Every row gives one point. Two turns around zero, p and q, are shown by what they do to some points. Write where each new point lands after one turn and then the other. Backwards means that the second turn is done in reverse. Each puzzle has new turns, and all numbers are rounded.

Turn p:
[ -9 -48] -> [ -9 -48]
[-9 18] -> [-9 18]
[18 30] -> [18 30]
Turn q:
[-3  2] -> [-4  0]
[-10  28] -> [-24  17]
[-29  12] -> [-31  -7]
[ 41 -42] -> [ 58 -10]
Where do these land?
q, then p: [-19  29] -> [-32  13]
p, then q: [36  6] -> [26 26]
p, then q backwards: [-17 -35] -> [-34 -19]

Turn p:
[1 9 2] -> [4 8 0]
[18 45  2] -> [30 36 10]
[-12 -22   3] -> [-19 -15  -6]
[-31  12 -37] -> [ 21  -8 -44]
[ -3 -26  18] -> [-29 -11   8]
[ 27 -18  13] -> [ -9 -10  32]
Turn q:
[ 26 -31   9] -> [  4 -41   0]
[21  7  7] -> [22 -7 -3]
[-30  -3 -30] -> [-35  20 -14]
[-17  26  15] -> [ 9 28 19]
Where do these land?
q, then p: [-16  -8  32] -> [-30  18  11]
q, then p: [48 13 10] -> [ 18 -26  40]
p, then q: [-14   8 -37] -> [  0 -19 -35]
q, then p: [-13  -1  21] -> [-17  16   7]
q, then p: [-14   2 -33] -> [ 17   1 -31]
q, then p: [  9 -15   7] -> [-13 -13   5]

Turn p:
[-32  15 -25   4 -28  20] -> [ -7 -13   7  47 -15  20]
[-16 -16 -21   0  41  19] -> [-40 -12  -9   9  14 -30]
[ 14  12   2 -17 -32  -8] -> [ 13  14   0  -5 -16  33]
[-36 -13  21   3   5   3] -> [ -4 -34  24  -2  -6 -13]
[ 26 -44 -11 -20 -20  29] -> [-14 -21 -52 -17 -13  23]
[-2 -3 18 36 30 10] -> [ 13 -17   2   1  34 -32]
[ 36  33  10   9  24 -36] -> [ 22  52  12 -19  24 -14]
[-33 -24 -20   6 -13 -10] -> [ -7 -18  -1  19 -37 -16]
[ 42  40  26 -19  -8 -28] -> [ 26  47  17 -32  14  29]
Turn q:
[  6  32   7   2 -41  -2] -> [-10  37  18 -32  -5  -5]
[-19  -8 -27   7  11   2] -> [ -4  -3 -19  23 -10 -18]
[19 40 28 13 34 -7] -> [31 23 21 12 43 12]
[ 28 -19 -25   5  -7 -21] -> [ 25 -18 -17 -24 -10 -20]
[-37 -13  26  -5 -18  -4] -> [-36 -12  31   7 -10   0]
[ 17   1  23 -17  38  -2] -> [ 14 -17   0   8  38  25]
[ 27 -48  -9  17  30  16] -> [ 40 -38 -21  16 -21  20]
[-41  15 -23 -21 -46  18] -> [-59  29 -12  -8 -25 -13]
Where do these land?
p, then q: [ -2   6  41 -32 -22   7] -> [-21 -11  -6  -5  -5  51]
q, then p: [-17  16  37  -4  34 -28] -> [  5 -14  13 -24  34 -42]
p, then q backwards: [-12   1 -33 -28  -8 -20] -> [-26   2  -5  10 -28  30]
p, then q: [-34 -16 -14  42 -26  22] -> [ 38 -23  11  -3 -46 -16]
q, then p: [-11 -16  12   0   8 -14] -> [  7 -16  -3 -13  -5 -16]
q, then p backwards: [28 31 13  0 39 32] -> [ 40  42  -1  11 -25  18]
p, then q backwards: [ 25  10 -10  16   9 -22] -> [  9  31 -20  14   2  -2]
p, then q backwards: [ 31   7 -22 -30 -20 -13] -> [ 11  19  -9  -4 -19  45]
q, then p: [ -8 -39 -24  35 -14  36] -> [ 39  -8 -27  27 -30  31]

Turn p:
[ 14 -13  10   7  17  -3 -17  17] -> [ 14   8 -19  11   1  13   4  21]
[-20 -23   1  18 -21 -14  18   5] -> [ -7 -16  29  25  -4  19  -9  -5]
[  4  -4  19  -8 -15   7 -23  14] -> [  1  -1 -24   0 -14  11 -23   4]
[ 17  -8  -9 -12   6 -11   1 -14] -> [ 12 -13  -4  -7  23  -5   5   1]
[  0  28  15 -10  -8  13  14  13] -> [ -7  -4   0 -18 -33 -14   1   2]
[ 11  -5 -31 -31   8  18  19   4] -> [ -9 -15  -4 -36  12  11  30  -8]
[-27  25  25  23  27   7  -8 -28] -> [  5  50  23   2  -3 -28 -16   8]
[ -6  16  -9 -11 -13 -26  -7  18] -> [-27 -19 -14  13  -2 -15  -1   6]
[  7 -16 -22  25   0   9   3 -29] -> [ 20  11  14  10  22   7  10 -31]
Turn q:
[ 21 -12  -9  11 -19 -25 -11 -24] -> [-19   3  -8   1 -39 -17 -12   9]
[  8 -10  -1  -4  20  23 -34   9] -> [ 38   2 -14 -12   6 -17  -9 -10]
[ -3  36   0   7 -14  -1   0 -11] -> [  3  11  15   4 -10  21  -2  27]
[  3  11  34   1  48  25 -14   6] -> [ 51 -23  19   0  24 -18  10   3]
[ -8   5 -18  -1  -2 -21  10 -14] -> [-16   9   1  23 -15   8   3  -2]
[  2 -13  -3 -15  -8   4  13  -8] -> [-15   7  10  -7   0  -3  -2 -17]
[-38 -13  16  -4 -11  -1  26  16] -> [-27 -17   3   6  36  20  -8 -10]
[ 21  -4 -23  19  -1  15  -5  12] -> [ 13   1 -23 -21 -19   7  14  -5]
[ -7   1   5 -14 -12 -20  15  14] -> [-27   7  -2   7  18   0   7   7]
Where do these land?
p, then q: [  7  31   1  -4  38 -12 -18  27] -> [-20  14 -27  17  12  28  33   9]
p, then q: [ 27  -5  -7  16   5 -23 -14  -2] -> [  3 -15 -16   2 -25  -2  26  -5]
q, then p: [ 10   5  -2 -12 -29  16   3  11] -> [-21   3  -9 -28  -4 -11  -2   8]
p, then q: [-19 -18  29  -5  15   7 -14 -24] -> [ 36  14  -2  -5  15 -16   1  24]
p, then q: [ 4  8  7 -4 -8 14 -4 -5] -> [-3 17  3  0 -7 -4 -8  3]
p, then q: [-12  33  -1 -22 -37   9  30 -18] -> [-32   7  15  19   5 -27 -44  -2]
q, then p: [-11   2 -12   3  33   2  15  -2] -> [ 30   3  21   3  -1   1   7 -13]
p, then q: [ 12  -3   7  20  -7 -10  24  -4] -> [-15 -21   4 -18 -10 -14   2   8]
q, then p: [ 20 -27 -18  16 -22   2 -16   2] -> [-28 -20 -13  -6  20  -1  -8 -24]
q, then p: [-11 -27  -1 -25   3   2   8   2] -> [  2  18  13   0  25 -19 -10   4]
p, then q backwards: [-27   1  -1  18  10  -8 -15  12] -> [-12  15  -9 -16 -12 -26   4  -6]

Turn p:
[ 17  -5   8 -30 -24  -1  30  22  -8 -24  30] -> [ 14  17 -19 -14 -34   0  33  36  -5  -7  -1]
[ -4  -6  -3  11 -21  -6   0  23   8 -32 -14] -> [  6 -14 -12  24 -14 -14   2  20  20   4 -18]
[  7 -10  -5 -21 -23 -24  -1 -31  25  27   1] -> [-10  -6   1 -30 -11  16 -15   2  19  24  38]
[ 25  37  21 -11 -19  -2 -12  16  -8  13 -28] -> [ 22  25   6  -1  -5 -21  -9  -3 -10  49 -10]
[-31 -19  11  12  20  17  11   0  -6 -18 -10] -> [-20 -13  11   8  -3   4  -1  -5   0 -29 -34]
[ -5  17   3  21  33  -4  18 -31  12  21   8] -> [-11   9  10 -23  38  12   7 -31  17 -11   1]
[ -7 -25   2   1 -13 -15  21  14  16  13   5] -> [-24 -20   0  -9 -11  -1  24  13  11  10   7]
[ 13  28 -16 -17  21 -20   4   1 -32 -13 -16] -> [ 20  18 -18 -16   3 -42 -15 -14 -10 -13  -3]
[-10  -2 -32 -28  -6  24 -14 -25 -17 -16  13] -> [  0  14 -26   6 -14  21 -33   5 -18 -30  15]
[ 29  23 -20  28   9  15 -12  31   0  19 -13] -> [ 16  -4 -18  24  39 -13  10 -12 -22  31  -5]
[-13 -11 -21   7  -6  19   8  12  -4  14  40] -> [-22   5 -14  18   5  20  28   8 -16 -16  20]
[  9 -24  13  28  12  16 -24 -26  -7   6 -12] -> [ 13 -28  21  11   2  25 -12 -34  -7  -3  -6]
[ -6  14  24  25  -1  -3 -28 -11  -3  24  15] -> [  4  13  38  19  12  10   5 -22   4  10  17]
[-23 -19  14 -27  18 -15  -2   5  24 -34 -17] -> [ -7 -19  19 -17  -8 -14 -24  37  16 -21 -21]
Turn q:
[ 19  44  -9  13  -5   1  -4 -16 -22 -32 -15] -> [ -7  17 -38   4   8  16 -17 -18 -24 -31  18]
[ 11  22 -19 -21   9   8  23  -7  -5   0   0] -> [  3   5 -24 -10  -6  11  13 -27 -12  16   2]
[20 -2 36  0 -8  5  4 14  6 13 39] -> [ -7  18  18 -10  -1  10  35  35   6   5  19]
[ 13   5   6  13  28  -1 -20 -18  11  15  12] -> [ 24   5  -1 -15  21   8 -13  25  -9  12   5]
[-13 -25 -28 -24 -35  -5 -29   2   9   7 -10] -> [  4  -8  13   0 -37 -47 -21  -9   9   2   2]
[ -1 -42   7   0  -5   7  -4  20 -29  -5  -2] -> [-12 -24  32  17 -18  -5  10  10 -20 -12 -10]
[ -5 -20  30  19   9 -17  18 -26  -5 -13 -19] -> [ 19  -9  22  21  37  10   7 -12   4 -24  -3]
[ -2 -20   5  -2  18 -24  14  21   8  -5 -14] -> [  8 -17  -4  19   9 -10  21   7   8  -2 -28]
[  6  28  -4  15   9   4  31   2  16  23 -20] -> [  4  28 -19  16  12  23  -1 -13  11  25 -16]
[ -9   5   3 -15   4  22 -29  -6  15 -12 -16] -> [ 16  -2  -2 -25 -19   5 -23  -1   9 -18 -10]
[-24  48 -16  -9  -4 -11   5  12 -42  23  40] -> [-62  18 -15 -32  18 -14   5 -10 -23  27   7]
[-14 -43 -10  10 -21  10  -8   1  38 -14   4] -> [ 13 -31  19  16 -23  -9 -15  11  40   0  14]
Where do these land?
p, then q: [ 21   7 -21   5   1  37  15 -40  20  -8 -23] -> [ 32  -9  -7 -16 -36  13 -39 -10 -18  16  -8]
p, then q: [ -9  -3  13  10  25 -23 -20   5 -23  32  22] -> [ -7  -5  17 -15  43   8  30   0  -4 -15  18]
p, then q: [ 32 -16  11 -10  -2  -2   0  15 -20 -10 -14] -> [  6  13  10  25 -13 -19  16  -9 -23  -3   7]
p, then q: [ -7  10   9 -13  21   6  -6  17 -21 -15  20] -> [-17   4 -21   8  11   6  14  -2 -14 -30  -2]
q, then p: [ -8 -19 -24   4   3   6   9  18  -9   0  -4] -> [-18 -20   6  13 -14   4   1 -17   3   8   3]
q, then p: [ 17  14 -11  20 -17  -2 -12  13 -13 -21  -8] -> [  3   5 -14  39   0  -8   0  -1   9 -19   6]
q, then p: [ -4  11   0 -18  -8  -6 -11  16  16  28  18] -> [-18  16   1 -14   4 -20   0  16   4  25  14]
q, then p: [ -8  20   4   0   0 -12  24   0  10   3 -23] -> [ -2   0 -12  -9  26   6 -19 -14  16   2  -9]
p, then q: [  1  -3  13  24 -24  41  25 -19  31  -8 -19] -> [ 21  11  12   8 -32  29 -36 -17  17  18 -24]
p, then q: [-32  -9  11 -17  17 -31 -43  11   2  10   6] -> [-19  -5  19 -15  27 -14  19  40  10 -31   0]
q, then p: [-34   0   9 -25 -14 -31 -19  -3 -29  21  20] -> [-16  13  35 -33 -15 -38 -10   4  14 -17   8]
p, then q backwards: [ 31 -12 -14  21  -3  17  38 -33  36 -33   5] -> [ -9  22  14  -4  44  16  21   4  46 -36  -6]
